Each point is reached from the start by the listed moves, each made once or not at all, plus a little noise. Is the number of moves made odd or even? Then give how often each move was made.
In the rows, 128 means zero.

Moves:
(1): [167 131 150 134]
(2): [127 133 125 109]
(3): [129  89 149  93]
Start: [143 127 141 126]
Points:
[182  92 182  96] -> even (1, 0, 1)
[182  99 182  78] -> odd (1, 1, 1)
[182 136 161 114] -> even (1, 1, 0)

Moves:
(1): [150 106 147 112 125 133 130 120 177 146 161 120]
(2): [121 103 155 122 147 132 121 117  92 105  90 120]
(3): [112 109 120 126  92 164 168 127 127 101 143 144]
(4): [120 141 139 156 141 178 129 145 170 126 106 154]
(5): [137 147 115 160 129 152 147 141 127  96 189 119]
(6): [133 114 113 109 137 154 132 176 156 122 112 154]
(7): [134 142 113 157 149  84 113 126 153 128 152 114]
(8): [153 126 119  97  72 133 102 118 151 125 134 153]
(9): [136 102 111 161 159 141 166 141 156 117 111 113]
Start: [158  87 136 120 117 130 132 124 150 112 124 136]
Points:
[156  19 175  94 102 174 170 105 165  79 138 135] -> odd (1, 1, 1, 0, 0, 0, 0, 0, 0)
[149  49 117  95  91 193 175 170 175  79 118 176] -> even (0, 0, 1, 0, 0, 1, 0, 0, 0)
[179  64 168 141 156 238 149 178 232  64 143 165] -> odd (1, 1, 0, 1, 1, 1, 0, 0, 0)
[188 102 112 117  86  87  91 114 198 113 160 152] -> even (0, 0, 0, 0, 0, 0, 1, 1, 0)

Moves:
(1): [130 134 127 128 111 113 124 132 114 130 132  99 142 135 126 129 143 130
 127 125]
(2): [115 121 132 125 137 120 143 120 131 137 130 129 142 132 117 143 122 141
 124 127]
(3): [131 130 124 140 112 147 134 144 113 140 132 131 119 133  96 135 115 123
 135 118]
(4): [130 129 126 104 124 141 124 129 130 106 123 138 156 125 135 125 111 129
 126 132]
(5): [144 150 127 120 127 127 123 138 121 122 150 127 116 121 123 116 133 144
 124 119]
(6): [111 124 137 130 124 126 120 121 151 121 154 120 114 131 133 127 136 135
 118 122]
(7): [105 108 135 140 127 122 126 124 125 146 131 133 130 130 129 125 134 142
 110 140]
(8): [118 116 141 128 118 118 141 138 115 109 123 113 140 126 132 123 126 134
 127 129]
(9): [122 136 149 132 118 123 129 113 150 106 142 142 125 110 124 124 145 131
 135 121]
(10): [123 102 159 120 117  90 136 128 128 132 134 120 118 130 126 110 117 133
 102 136]
(11): [133 130 132 138 158 137 124 135 117 124 114 132 158 128 155 148 126 138
 140 111]
(12): [147 139 132 136 128 122 127 138 116 126 104 134 149 145 134 131 131 137
 140  96]
(13): [108  97 115 126 126 124 119 121 133 123 127 138 132 113 139 138 128 132
 117 133]
(14): [127 123 149 127 128 126 133 120 134 120 140 132 138 137 128 112 137 135
 143 110]
(15): [119 127 132 132 120 129 122 138 129 128 139 139 121 128 116 137 127 142
 141 132]
(16): [105 118 132 126 124 133 114 117 126 149 114 123 110 123  97 142 141 139
 131 141]
(17): [126 130 114 122 133 131 128 126  99 125 119 132 123 133 152 132 105 111
 124 130]
(18): [136 126 126 134 153 131 112 128 120 140 114 139 116 147  97 145 112 142
 141 137]
Start: [132 144 125 145 133 144 141 115 114 133 127 123 153 107 126 154 122 140
 125 114]
Points:
[ 92  98 179 152 126  82 134  96 104 135 101 116 204 100 122 194 151 197
 115  80] -> even (1, 1, 0, 0, 0, 0, 0, 0, 1, 1, 1, 1, 1, 0, 0, 1, 0, 0)
[ 53  83 164 111  95 118 109  85 135  98 157 152 129  76 125 165 108 167
  95 136] -> even (0, 0, 0, 1, 0, 1, 0, 0, 1, 1, 0, 0, 1, 0, 1, 1, 1, 0)
[106 139 201 167 143 148 136 139 101  93 161 169 213 136  82 181 113 249
 165  44] -> odd (0, 1, 1, 1, 1, 1, 1, 1, 1, 0, 1, 1, 0, 1, 1, 0, 0, 1)
[112 123 151 142 121 103 150 120  67 121 155 122 175  90 132 177 105 170
 100  82] -> odd (1, 1, 1, 0, 1, 0, 0, 0, 1, 1, 1, 0, 1, 0, 0, 0, 1, 0)
[105 133 138 138 132 124 132 112 104 112 167 151 163 124 146 165 117 192
 132  60] -> even (0, 1, 0, 0, 1, 1, 0, 0, 0, 0, 0, 1, 1, 1, 1, 0, 1, 0)
[ 69 118 182 169 130 109 151 103 121 109 157  95 208 103 145 177 158 195
 110  93] -> odd (1, 1, 0, 0, 0, 1, 1, 1, 1, 0, 1, 0, 0, 0, 0, 0, 0, 0)
[ 89  96 141 161 127 151 118 114  69 134 103 135 142 143  83 187 102 175
 148  79] -> odd (0, 0, 1, 0, 0, 1, 0, 1, 0, 0, 0, 1, 1, 1, 0, 1, 1, 1)
[ 86  95 181 165 126 109 136 114  92 157 126 154 170  94  87 186 134 219
 102  77] -> even (0, 1, 1, 0, 1, 0, 1, 0, 1, 1, 1, 1, 1, 0, 0, 1, 0, 0)
[ 87 129 231 116  73  77 142 112 123  83 177 105 188 114  82 137 155 234
 126  67] -> even (1, 1, 0, 1, 1, 1, 0, 1, 1, 1, 0, 1, 0, 1, 1, 1, 0, 0)
